Every row gives one point. A path goes straight from each point to the next, and from the last back to the first. The post is the endless flat space through its rows: a point in 2 columns, a line in 3, a plane in 4, and so on, so that a path can go around it. Count how often the path circles the post. Going back the other way cancels.
In the rows, zero is written as 128.

Post (1 x 2):
[[133 119]]
Path (6 x 2):
[[170  95]
 [151 141]
 [120 147]
 [ 71 124]
 [ 79 140]
 [124  75]]
Times around: 1

Post (3 x 4):
[[ 92 102  90  80]
 [123 146 117 198]
 [108 120 124 120]]
Path (8 x 4):
[[149 111  92 188]
 [139 125  95  84]
 [115 150  87 146]
 [ 75 126 105 104]
 [ 66 115 149 105]
 [ 89 163  93 164]
 [144 160 107  99]
 [139 131 141 137]]
Times around: 0

Post (5 x 6):
[[102 117 152 116 194 114]
 [116 169 112 168 103  90]
 [ 89 124 111  46 157 101]
 [114 101 186 140  98 176]
 [127 151 166 153  98  94]]
Path (14 x 6):
[[126  96 192  91 101 107]
 [ 75 145  73 110 145  83]
 [ 83 162 131 137 152 105]
 [ 90 169 166 117 108 114]
 [ 81 118 148 117 140 135]
 [108 108 162 139 152 106]
 [134 117 156 135 142  70]
 [154 147 127 141 116 157]
 [122 175 155 113 108 145]
 [ 69 129 175 100  68 178]
 [ 87 129 136 103 113 126]
 [ 89 118 167  93 113 169]
 [148 164 122  75 114 125]
 [119 114 140 121 141 135]]
Times around: 0

Post (8 x 9):
[[152 121 119 141 134 161 192 104 142]
 [158 140 120  57 192 175 134  86 131]
 [138 151 143 156 144 113  18 137 112]
 [122 125 156 110 105 103 170 100 123]
 [113 123 120 112 103  83 174 124 167]
 [140 136 119 100 130  74 159 145 116]
 [127 135 149 137 138  68 191 122 154]
 [158 156 189 113 143 105 130 202 161]]
Path (13 x 9):
[[123 101 139 122 140  98 154 176 128]
 [108 119 172 135 144  67 174  91 190]
 [148 129 107  93 137  83 152 100 147]
 [ 96 151 125 122  85  75  93 116 150]
 [140 150  96 111 146 113 183 153 131]
 [156 117 103 144 136 119 204 162 110]
 [139 103 161 131 149  84 156 126 139]
 [137 100 188 113 152  93  78 101  93]
 [115 104 194  98 144 105 166  73 125]
 [140 130 141  84 153  91 138  98 165]
 [135 134 148  80 111 113 119  91 129]
 [126 182 144 109 148 112 149 113 144]
 [111 137  71 117 162 127 146 109 112]]
Times around: 2

Post (10 x 11):
[[141 137 165 101 131 116 105 108 149 118 155]
 [127 131 114  44 175 129 159 136 104 145  95]
 [124 146 144 104  94  64  93 119 127  99 138]
 [ 84 149 118  90 150 150 124 177 171 107  80]
 [123 169 172 154 133 145 128  77  74 114  87]
 [136 127 135 130 120  62 132 175 131 103 139]
 [126 134 128  87 146  86 107  94 154 170 136]
 [143 130 171  60 166  64 122 109 127 147 121]
 [ 66 155 168 100  57  82 152  76 135 145 123]
 [135 119  90  96 184 154 190  82 156  82  79]]
Path (14 x 11):
[[108 168 122  85 145 132 126 108 129 116 125]
 [113 129 136 126 155  60 124 105 110  86 114]
 [ 78 142 113  82 166 109  90 100 134 168  52]
 [119 135 174  87 153 112  81  82 148 112 119]
 [ 90 158 153  74 124 105  88  97 109 182 145]
 [120 157 143 123 117 128 161 123 132 147 168]
 [148 174 159 120 118  92  84 140 123 128 113]
 [142 115 142  76 143  84 140 114 176 115 105]
 [138 143 130  99 140  67 129 128 147 152 131]
 [119 157 189 107 163  81 115 100 110 138  99]
 [ 81 109 121  77 127  89 152 102  95 104 112]
 [111 122 162 117 141  78 175 113 128 127  88]
 [109 144 135  90  65 142 128 128 105 139 135]
 [102 173 169  57 114 136 114  94 137 114  90]]
Times around: 1

Post (11 x 12):
[[125 116 138 109 126 142 121 151 154  57 134 166]
 [126 136 148 136 224 145 173 142 156 139 140  54]
 [137 144 202 119 112 127  99 116 113 136 136 145]
 [108 150 139 159 160  86 175 144 103  94 136  74]
 [139 169 142  86 174 126 120 101 126 132  93 163]
 [135  91 134 154 135 139  78 118  95  53 174 138]
 [140 103 179 121 173  76 124 133  74 124 159 182]
 [165 127 105 138 123 152 143 112  31 171 194 142]
 [151 132  86  79 196 168 144 172  66 169 106  67]
 [148  94 101 111  90 117  60 118 137 148 104 176]
 [156 131 138 111 129  84 163 109 127 112 169  33]]
Path (26 x 12):
[[163 137 140  81 148 133 134 154 121 143 126 104]
 [138 117 130 150 144 159 115 123 142 143 105 158]
 [126  97 150  78 169 137 133 185 101  67  98 152]
 [109 110 110 133 179 146 114 122 130  84 131 139]
 [136 115 129 134 152 144 136 111 150 189 172 113]
 [139 131 146 133 219 119  76 123 109 171 135 164]
 [129 156 133 124 126  87 121 153 112 102  92 123]
 [142 118 164 150 153 119 123 122  94  96 153 119]
 [110 102 195 149 118 107 142 118 137 121 102  98]
 [109  52  80 108 110  82 132 127 130 118 105  94]
 [147 119 154 134 128 151 133 102  98  93 135 129]
 [163 126 109 149 162  66 115  89 114  78 127 103]
 [149 139 167 113 179 157 105 163 148  88 152 117]
 [141 139 148  81 119  83 114 138 130  93 163 107]
 [116 156 137  80 130  74 129  95 125 140 114  61]
 [140  80 157  58 107 121 111  96 104 105 123 121]
 [139 138 178 105 142 120 156 150  88  61 115 109]
 [134 126 150 127 124 143 146 173 127 115 127 123]
 [116 181 163 160 173 147  84 167 130  90  83 130]
 [131 150 119 158 139  59 139  90  80 140 228 132]
 [101 151 158 121 151 116 108 113 135 113 127  92]
 [130 129 136  97 104 147 117 131  67 112 120  87]
 [129 106 176 113 165  94 122  81 107 118  85 142]
 [117  72 190  94 143 125 133 111 143 118 176 172]
 [118 128 124  72 182 116 103 127  88 125 149 138]
 [142 146 156 109 110 154 101 171  76 125 172 145]]
Times around: 0

Post (17 x 18):
[[127 131 156  80 137 104 136 133 147 114 124 141  67 166 112 127 108 163]
 [159 104 170 162 109 148 156 164 127 146 115 106 165  82 188 179 144 144]
 [113  92 105 141 187  82 167  89 121 117  84 155  80 128  93  88 116 117]
 [151 150 138 158 105 130 139 132 129 120 125 118 150 106 215 101 126  99]
 [ 90 166 145  98 164 146 201 118  64 148 117 130 110 101 129 172  77  93]
 [136 163  98 106 148  84 156 102 170 133  88 159  97 154  79 167 116 115]
 [101 138 133 160 109 181 170  77 106 151  91 134 127 133 139 130 103 105]
 [151 143 152 178  47 117 120 126  81 143 144  73 155  96 161 133 188 140]
 [175 129 131 126 141  90 149 107 105 136 116 194 119 153 114 134 114 139]
 [193 110 194 147  67  99 121 122 169 141 163 152 115  91  93 122 116 125]
 [174 121 155 171 113 158 114 121 120 126 181 112 157  91 173 171 173 112]
 [183 117 239 168  78 110  89 117 150 123 147 130 193 111 135 143 171 129]
 [135 125 119 130 145  75  92 110 127 120 127 155 128 120 117 143  78 150]
 [ 89 138  91 143 154 164 183 168  91 122  91 137 124 142 123 133 111  79]
 [ 91 153 122 139 132 175 171 134 119 146 131 133 167  81 167 106 140 132]
 [ 80 179 130  92 205 125 141 139 100 215 132 151  89 140 125 139  76  92]
 [131 128 115  95 145 126 109 107 136 128  51 178  76 107  80 124 130 107]]
Path (24 x 18):
[[157 103 130 128 132 103 163 186 123 110 121 146 103 125 169 166  93 116]
 [110 179 144 168 146 148 121 127 109 136 128 162 108 118 195 107  96  92]
 [114 178 104 120 181 105 145 122 118 151 112 102 114 100 143 146 151 128]
 [149  80 141 143 119  99 184 157  49 127 179  82 122 134 114 102 108 159]
 [133 103 139 100  93 168 138 101 118 126 147 117  71  97 125 114 155 123]
 [114 148 137  73  79 166 142 121 201 141 125 165  88 130 122  84 147 136]
 [159  96 193 138 127 106 145  97 167  98 130 131 161 112 143  93 139 137]
 [110 164 132 111 142 156 140 128  63 154 160 106 123 109 109 139  87 167]
 [128 204  99 131 148 103 134  83 137 168 116 166  91 147  94 156 106 112]
 [116 142 146 166 134 103  87 121 118 144 143 172 128 135 110 138  92 124]
 [184 175  77 159 100 129 190 110 143  98 166 144  90 162 114 160 135 112]
 [130 103 163 146 151  97 171 122  22 137  75 136 139 146 101  62  97 100]
 [174  65 112 110 190  74 114 181 106 179 137 183 157  64  78 150 101  91]
 [108 129 114  80 122 119 140 118 148 124  84 165  94 142 141 146 124 111]
 [155 128  97 155 148  49 185 105 151 113 115 162 176 157 128 135 133 101]
 [161 152 115  96 156 149 131 114 128 167 113 186 178 136 154 116 120  90]
 [147 191 166 144 120 110 154 103 109 159 122  99 120 167 140 114  88  83]
 [ 89 185 199 129 157 154 144 125 105 160  82 159 114 145 129 137  60  93]
 [ 91 114 127 170 112 162 153 131 157 133 103 128 104 144 116 139 118 112]
 [130  99 174 110 127 145 125 138 157 152 135 168 152  42 129 117 113  71]
 [103 144 162 108 162  96 108  71 131 190 169 136 157 119 104 119  93 134]
 [135 114 156 155 131 126 103 162 162 144  97 149 148 106 102  84 128 111]
 [145 172  63 117 136 115 119 125 120 141 122 154 142 118 172 121 114 137]
 [ 99 124 141 111 117 153 157 129  94 174 133 139 144 140 108 175 141 135]]
Times around: 0

Post (17 x 18):
[[106 152 192 105 129 107 118 150 176 100 133 104 110 111  85 127 138 178]
 [141  63 190 172 116 129 159 117 118 183  91 129 124  59 160 106 138 154]
 [150 124 102  57 123 152 144 133 150 162 109 107 147 116  99 115  82 109]
 [150 142 190 153 179 159 135  97 172 123 152 135 112 183 177 102 150 160]
 [171 147 108  84 135 183 114 125 139 180 162 150  96 113 162 150 122 118]
 [124 127 113 112 103  61  79  86 144  77  90 157 131  93 129 113 114 142]
 [ 61 158 180 162 133 133 108 112 149 107  96 121 101  72 117 147 135  92]
 [ 84 135  39 113  89 106 169  95 151 113  80 106 152 150 122 175 130 147]
 [170 128 163  96 101 172 151 113  85 127 134 111 134 138 137 136 148 115]
 [ 88  80 184 136 134  86 135 156 127 137 140 124 124 138 159 122 139 113]
 [122 104 172 136 103  92 112 129 166 157  81  96 127 171  74 101 139 115]
 [128 142 139  97 119 100 151 127 115 135 111 131 119 139 120  90 172 102]
 [129 147 153  57 130 118 146 166 139 126  73 112 101 111 148 147  84 181]
 [176 145 159 103  77 105  92 158 156 136 126  84 121 119 126  54 122 143]
 [138 167 121 141 114 217  92 138 113 121 128 131 131 143  89 110 131 128]
 [150  88 130  54 187 105 112 164 145 152 104  90 154 149 172 161 158 131]
 [128 129 134  84 118 108 145 155 151  87 108 158 119 119 135 158 151  63]]
Path (13 x 18):
[[126 108 131 128 127 118 175 128 143  95  98 168  84 104 143 121  55  83]
 [108  50 161 115  89  36 180 142 159 152  73 127  72 152 137  90 137 124]
 [ 70 178 129  86 182 185 149  99 173 120 139  96 124 146 126 122 155 146]
 [144 159 226 133  83 134  75 102 149 123 143 114  96 131 129 154 159 187]
 [139 151 128 104 102  73 116 124 190  77 124 207 122 142 140 112 142 167]
 [115 161 147 132 157  50 164 127 160  87 102 135 133 143 199 119 115 127]
 [172 130 137  90 154  96 142 167 152 147 168 152  90  92 136 128 138  81]
 [127 114 119 134 139 146 156  88 105 170  95  97  93  82 114 103 139 108]
 [128  95 156  93 170 147 104 153 144 148  95 106 130 145 119 115 124 155]
 [127 140  97  79 108 184  83 145 147 129 142 124 157 157 130 150 147 125]
 [123 141 148 137 115 144 150  80 163  73 148 167 150 190 157 158 114 100]
 [159 131 124 130 141 160  80 160 107 137  94 132 136 114 163 115 114 105]
 [186 125 152 135 101 123  87 167 149 103 175 117 109 155 139 127 131 155]]
Times around: 2

Post (17 x 18):
[[109 100  89 153 109 129 100 103 171 139 131 119  94  97 122 117 168  80]
 [123  96 101  97 125 118 118  98 166 126  78 185 142 175 131 103 131 134]
 [164 187 160 124 142 136  61 157  89 132 154  69  90 155 131 126 169 159]
 [171 120 163 117 144 119 138 117 192 156 116 126  84  98 140 144 124  98]
 [105 133  96 116 159 178 116 184 114 118 133  56  31 150 126 126 163 141]
 [134 123 173 126 116 105 146 120 165 106 101 135 124 125 125 118 142 150]
 [126 155  86 201 113 155 137 173 136 143 150 121 124 107 136 108 117  93]
 [148 143 142 132 174  79 131  94 191 140 129 152 182 106 143 107 145 117]
 [122 158 141 117 114 157 136  66 141 114 134 115 153 124 127 150 169 132]
 [160  98 126 128 151  94 100  97 112 114 154  82 112 145 112 173 139  62]
 [172 129 139 109  97 116 119 113  90  89 128 127 134  85  93 152 125  96]
 [138 157 159 139 127  97  88  78 142  75 143 164 110  96 104 171 103 115]
 [122 115 134 124 119 161 141 143 139 124 121 106 100  94 122 145 135 171]
 [157 131 113 139 131 101 164 118 130 123 107 160 107 109 151 113 118 148]
 [ 92 112 113 132 113 142  92 107 132 122 143 138 122 140 166 113 125  82]
 [136 145 130  82 139 107 114 136 157 157 137 132 110 152 117 167 162 128]
 [157 158 166 125 101 106 139 110 105 117  95 132  96 103  95 122  79 148]]
Path (23 x 18):
[[172 105 130 146 117 116 120 118 148 124 117 114  70  87  67 127 153 129]
 [ 76 196 165 133 143 147 152 120 142  99 102 146 116 139 137  79 130 166]
 [147 112 160  78 192 123  84  93 133 145 129 130 136  90 167 126 143 176]
 [163  88  82 139 117 116 125 164 123  90 123 128 160  79  68 156 111  21]
 [114 180 108  96 102 122 129 121 178  79 107 147 139 121 102 136 148  99]
 [188  80 159  72 135 153 121 165 189 172 123 125 102 113 203 123 146 147]
 [163 180 112  73 142 150 122 132 141 163 103 163 167  63 110  78 148 201]
 [162 148 195 109 116 164 155 107 156 148  91 107 126 107 101 153 163 142]
 [143  91 110 111  79 159  82 138 112  99  56  77  68 104  77 143 167 177]
 [146 136  76 102 136 147 156 164 134 150  86 155 108 138 129 133 166 106]
 [ 82  90 142  73 167 122 120 104 208 158  86 106 143 135 171  94  89 140]
 [118 160 123 140 122 123 170 129 163 126 140 137 117 127 135 115  92 125]
 [ 83  91 179  96 167 138 119  80 194  93 126 157 104 144 197 100 177 142]
 [133 116 101 155  92 119 107 162 117 128 139 165  97 120 100 130 101  66]
 [148 113 202 107 135 126 117 159 156 147 146 135  94 104 173 202 140  55]
 [192 131 132  74  83  66 150 103 102  82  90 122  90  81 108 141 157 119]
 [117 133 176  67 103 199 151 129 131  91 164 101 194 112 162 157 146 148]
 [163  85 117  75  77 162 121 136  69 136 115  79  98 151  53 168 167  82]
 [118 153 135 155 144 128 115 112 136  95 147 104  86  73 102 179 151 117]
 [152 144 182 116 152 125  65 134 134 136 130 111  82 170 131 172 158 108]
 [152 183 172 146 145 119 122 133 136 138 122 110 141 127 170 106 155 148]
 [116 127 116 146  97 154 100 140 127 120 122  94 110 120 156 119 128 104]
 [213 143  70  78  77  93 181 175  52 157 144 115 105 137 107 122 134 115]]
Times around: 4

Post (17 x 18):
[[105 119 152 154  94 121 161 122 148  94 144 101 143 130 137 103 114 113]
 [119 115 110 151 130  90 146 149 120 150 113  94 105 148 130 130 108  75]
 [174 110 142 149 100 120 106 102 125  90 135 107 128 138 108 137 130 116]
 [155 137 140  98  85 115 111 107 127 103 143 154  79 128  62  89 105 136]
 [148 133  92 167 119 119 143 110  96 154 129 183 112 113  88  86 149 119]
 [ 91 132 158 114  88  95 167  93 107 110 166 138 163 192 127 144  99 114]
 [158 153 155 127 135 122 146 131 105  96 144 115 135 155 144  84 156 147]
 [143 150 113 132  87 118 160 156 112 100 105 101 162 125 131 152 136  92]
 [103 132 119 113 128  96 149  92 134 118  86 104 152 120 133 139 142 132]
 [150 182 113 124  97 174  95 137 133 119 137 113 131 167 113 158 101  85]
 [120 139 103 147 110 141 160  95  80  68  76  92  89  88 209 200 113 198]
 [131 145 179 128 129 127 163 118 145  79 147 162 140 134 115 146 117 120]
 [ 73 144 112 121  76 124 115 143 146 100  92 165 103 158 217  97 186   7]
 [113  90 109 100 134  89 152 151 111 201 134 108 160 119 173 150 131 105]
 [122 161 130 152 134  80 111 104  84 160 140 131 121  89  92  99  97 106]
 [122 218  98 115 134  86 154 126 123  58 194 174 184 168 127 175  55 209]
 [139 154 127 164  96 128  95 160 115 150 104 140 139 132 114 130 136 121]]
Path (20 x 18):
[[116 155 133 148 138 129 104  81  88 104  91 124 144 115 139 134 167 158]
 [109 126 139 129  71 141 116 103 142  44 152 146 119 185 122 107 100  69]
 [143 147 138 139 150 117 156 117  96 106 148  89 165 147  88 120 142 136]
 [142 130 134 132 117 122 162 174 146 136 124 146 123 138  65 120 139 106]
 [119 159 108 173 137 125 114 125  75 143 142 121 126 129  84 144  92 101]
 [ 80 130 169 129 117 106 158 134 102 127 106 113 151 156 143 117 115 104]
 [158 163 197 126 139 109  81  93  93  95 112 169 120 151 124 155 120 203]
 [141 170  94 116 127  98 181 117 104 110 185 134 187 210 133 169  95 160]
 [104 166 122 128 147 127 155  93 175 100 153 204 137 113 124 164 147 139]
 [113 105  92 146  99 105 131 164 150 105 140 128  82 163 123  98 122 130]
 [ 83 224 135 154  83  95  82 138  70 142 176  81 121 168 119  73 117  95]
 [129 153 116 116 130 109 161 110 149 114 151 155 123 141 120 139 114 180]
 [136 113  73 183  67 123 187 115  88 146 132 144 103 182 162 170 110  93]
 [129 117 178 109 101 118  90 144 174  96 160 125 131  74 141 175  90 217]
 [108 129 155 106 128 102 152 127 120 124 155 122 194 118  70 118 154 113]
 [116 200 113 117 131 123 139 121  86  78 125 123 182 140 124 128 133 100]
 [153  79 152 124 122 134 181  78 112 104 152 117 135 140 165 108 123  92]
 [136 179 116 168 176 103 149 101 154 111 120 135 123 133 175 147 106 109]
 [110 154 153 114 104  72 188  76  68  96  87 133 149 122 136 117 187  91]
 [111 115 119 147 121  82 148 146 123 145 158 114 111  75 131 138 126  64]]
Times around: 2

Post (17 x 18):
[[128 197  77 138 118 147 128 158  93 157  76 153 121 116  76 153 140  97]
 [136 184 106 106 117 147  93 129 110 134 152 125 124 151 134 110 122 148]
 [144 123 103 166 144 118 121 181 113 102 119  98  91 104 149 115 149 132]
 [146 108 117  96 125 125 109 124 136 168 131  96 133 138 117  82 142 144]
 [139 137 141 123 138 142 153 127 102 128 106 177 151 152 100 109 126 183]
 [162 161 140 125 121  90 119 121 144 140 125 107 149 117 151  87 130 144]
 [194 142 134 120 199 173 135  98 102 115 109 152 154  77 110 108 145 102]
 [121 120 199  79 168 198 180  76 113  80 136 133 105 116 148 158 163 100]
 [114  66 107 125 108  94 139 114 108 128  96 121 138 171 114 110  77 175]
 [119 135 117 131 110  87 115 115 114 125 145 114 165 115 131 133 121 200]
 [152 144 133 150 130 132  83 105 143 135 152 126 144 127 137 102 157 139]
 [137 155 140 155 146 136 140 161 149 149 136 136 109  65 203 131 117 181]
 [ 91 152 125 173 118 115 172 136 122 174 141 106 204 158 130 120 121 131]
 [162  97 107 161 125  96 115 148 104 140 117  84 129 142 112 127 105 144]
 [ 86 141 159 141  68 175 114 167 108  91 188 128  97 100 110 147 138  88]
 [141 163 133 137 145 124 114 108 150 118 136 101 127 128 118 102 124 175]
 [138  95 102  95  74 138 168 136 185 139 126 114 165 150 153 157 104 104]]
Path (27 x 18):
[[153 144 133 153 148 106 104  90 163 132  95 107 122 144 129  67 116 191]
 [141 121 183 105  54  91 170 166 127 160 184  76 155  76 133  80 142 113]
 [123 129 102 157 124 124 121 120 119 124 119 100 101 188  43 101 157 110]
 [155 139 126 154 152  87 158  49 149 150 188  37 219 152 150 106 115 189]
 [130  97 116  99 126 147 154 126  87 137 103 148 142  96 133 114 115 136]
 [155 150 165 130 140 142  57 142  46 135 172 123 158 133 152   7 168 122]
 [145 134 138 120 156 127 122 156  86  99 141 120 125 132 116 123 148 132]
 [ 94 187 114 175 140 129 179 183 171 154 184  98 136 160 131 162  93 210]
 [178 110 122 130 135 125 122  93 119  79 116 124 121 122  86 118 129 129]
 [182 120  93 169  99 122 118 130 159 168  18 151  88  81  97 151  92 163]
 [132 101 113  71 132 165 103 116 116 185 128  78 147 138 121 102 174 130]
 [128 169 121 159 119 141 105 173 161 148 114 124  99  95 151 132 151 123]
 [130 186  73 186 127 165  81 161 130 152 147  77 162 102  96 114 100 161]
 [186 126 105 150 113 131 117 154 137  99 149  91 129 109 116  53 120 124]
 [142 109 124 154 133 124 111 129 104 133 140 106  89 181  97 135 170  96]
 [135 132 105  88 101 120 162 166 140 153 109 194 161 115 147 132 134  79]
 [142 128 155 122 188 176 124 150 131 155 112 152 139  63 115 100 141 126]
 [209 112  52 127 142  98  79 124 103 101  83 122 122 147 154 120  80 228]
 [146 102 121  95 112 118 119  83  42 126 102 126 111 101 119 122 148 121]
 [143 154 110 171 156 110 121 103 135 163 164  80 169 137 111 123 142 137]
 [144  91 120  75  97 105  83 163  97 197 141 124 104 139 101 157 134 165]
 [109 105 143 136 134 136 146 183 127 113  93 165 107  66 161 126 165 137]
 [183  93 111  80 130 185 112 103 112 136 126 156 120 119 187 171 103 150]
 [151 137 138 196  98  99 114 122 138 111 139 108 134 177 130 105  85 164]
 [103 145 108 156 116  96 141 131 138  80 143 154 134 174 126  76 118 210]
 [152 123 210 124 135 143 116 101 105  97 166 134 129 136  94 117 105 108]
 [142 175 115 154 137 118 108 128 125 125 144  67 185 130  95 150 186  96]]
Times around: 2
